Each row is a point. Each table stands for the endless flat space through its points: a line for two points, a plane for three, and so on. Write the one point that lies in both, or say that there is none.

First, 2 rows:
[39 9 22 -19]
[33 13 14 -16]
Second:
[21 21 2 -9]
[15 25 -2 -5]
They share: [27 17 6 -13]

First, 2 rows:
[-33 -22 -10 -7 26 42]
[-28 23 -40 -32 26 22]
Second (2 x 6):
[-25 0 -34 -27 35 27]
[-35 10 -22 -17 17 33]
They share: [-30 5 -28 -22 26 30]

First:
[15 -13 -3 20 21 20]
[39 -4 -7 5 21 15]
[33 -22 -9 20 48 -1]
Second, 4 rows:
[13 -15 7 -14 1 18]
[13 -1 24 -3 -13 21]
[23 28 -11 20 23 17]
[11 -45 12 -29 -9 23]
They share: [23 -3 -3 10 9 26]

First, 2 rows:
[-1 -36 23 -32 7 28 7 -18]
[-19 -32 25 -30 11 22 7 -16]
Second (5 x 8):
[-14 -36 8 -51 13 43 -13 3]
[-32 -67 17 -13 20 -12 12 -32]
[-27 -33 26 -99 8 76 -37 27]
[-24 -62 8 -9 18 -10 11 -28]
[-23 -14 38 -42 29 55 12 -26]
They share: [-28 -30 26 -29 13 19 7 -15]

First (5 x 9):
[14 -35 43 9 -30 41 -63 66 -28]
[19 -33 38 11 -20 40 -58 65 -41]
[-33 -48 -5 22 10 2 -37 9 12]
[11 -18 25 47 -32 0 -21 20 -14]
[3 -40 -8 4 -31 31 -40 34 22]
Second (2 x 9):
[5 -28 20 31 -20 16 -38 20 0]
[-15 -32 -4 35 -48 -16 -6 28 8]
They share: [0 -29 14 32 -27 8 -30 22 2]

First (5 x 11):
[0 14 54 12 14 -50 76 63 56 39 -10]
[-28 -9 52 8 11 -16 44 34 61 27 -25]
[7 10 8 4 -6 -38 75 33 45 29 -19]
[-49 -16 80 1 23 0 33 44 72 14 -35]
[0 -22 -6 9 -37 -26 40 12 17 42 -10]
Second:
[-50 -34 38 1 -28 -30 8 -2 9 21 -6]
[-18 -36 22 15 -5 -19 37 11 47 18 -16]
[-12 -18 -2 -6 -44 8 28 20 20 45 -31]
They share: [-20 -28 14 4 -25 -9 29 13 30 30 -21]

First (3 x 12):
[-11 -30 -22 -41 -29 -2 22 -11 0 -2 5 30]
[-29 3 6 -5 -44 0 45 0 -34 -20 -15 34]
[-1 -19 -7 -28 -28 3 8 -33 -8 8 -1 29]
Second (3 x 12):
[-28 -10 -21 -36 -32 -20 19 -8 -17 -2 -1 34]
[-11 -45 -12 -41 -51 24 21 -37 -10 -32 21 21]
[-42 0 -19 -46 -38 -28 15 -2 -19 10 -5 32]
They share: no point

First:
[-14 -1 -35 -22 -4 -35 11 53 -18 3 27 -33 25 22]
[-47 -13 -32 -31 26 -59 35 8 -15 -3 48 -12 34 -8]
[-20 27 -3 -67 46 -81 42 7 -23 -40 56 -16 66 1]
[-28 -10 -5 -52 62 -44 11 -11 -13 -39 51 -15 48 -24]
[-29 -33 -38 -13 38 -7 -13 10 -1 -15 14 -22 12 -20]
Second (5 x 14):
[-43 -49 6 -31 36 -55 28 9 11 3 26 -29 48 53]
[-54 -12 4 7 54 -36 7 -10 -16 -3 -4 6 50 -5]
[-17 -35 -35 -48 25 -37 10 34 -7 -26 47 -47 21 2]
[-15 -21 15 -28 -1 -9 -26 38 -41 18 5 -27 47 12]
[-57 -39 -12 -17 62 -65 42 -11 21 -15 28 -15 42 31]
They share: [-27 -15 -28 -28 30 -32 7 17 -11 -14 32 -22 28 -7]

First (5 x 18):
[50 -12 42 27 71 -28 -63 19 13 42 10 -38 20 16 20 -10 -16 65]
[-15 47 -12 -14 28 25 -30 -3 -12 -12 -52 -31 3 -30 76 -46 -52 -14]
[22 52 -11 41 32 -32 -69 -17 5 33 5 -9 14 -40 53 -13 -25 28]
[38 56 9 -7 28 -4 -41 15 21 45 13 -45 -54 -44 33 7 -25 24]
[23 -33 72 6 64 -13 -26 21 -14 38 -4 -43 37 20 -6 6 -14 74]
Second, 3 rows:
[16 1 39 -4 25 5 -41 -11 -2 13 -30 -43 -8 -21 16 -19 -55 35]
[19 1 45 -9 17 -2 -39 -14 -2 13 -37 -48 -17 -15 15 -28 -59 32]
[-11 25 18 17 28 -1 -32 -5 -20 22 -12 -13 22 -24 31 11 -22 32]
They share: no point
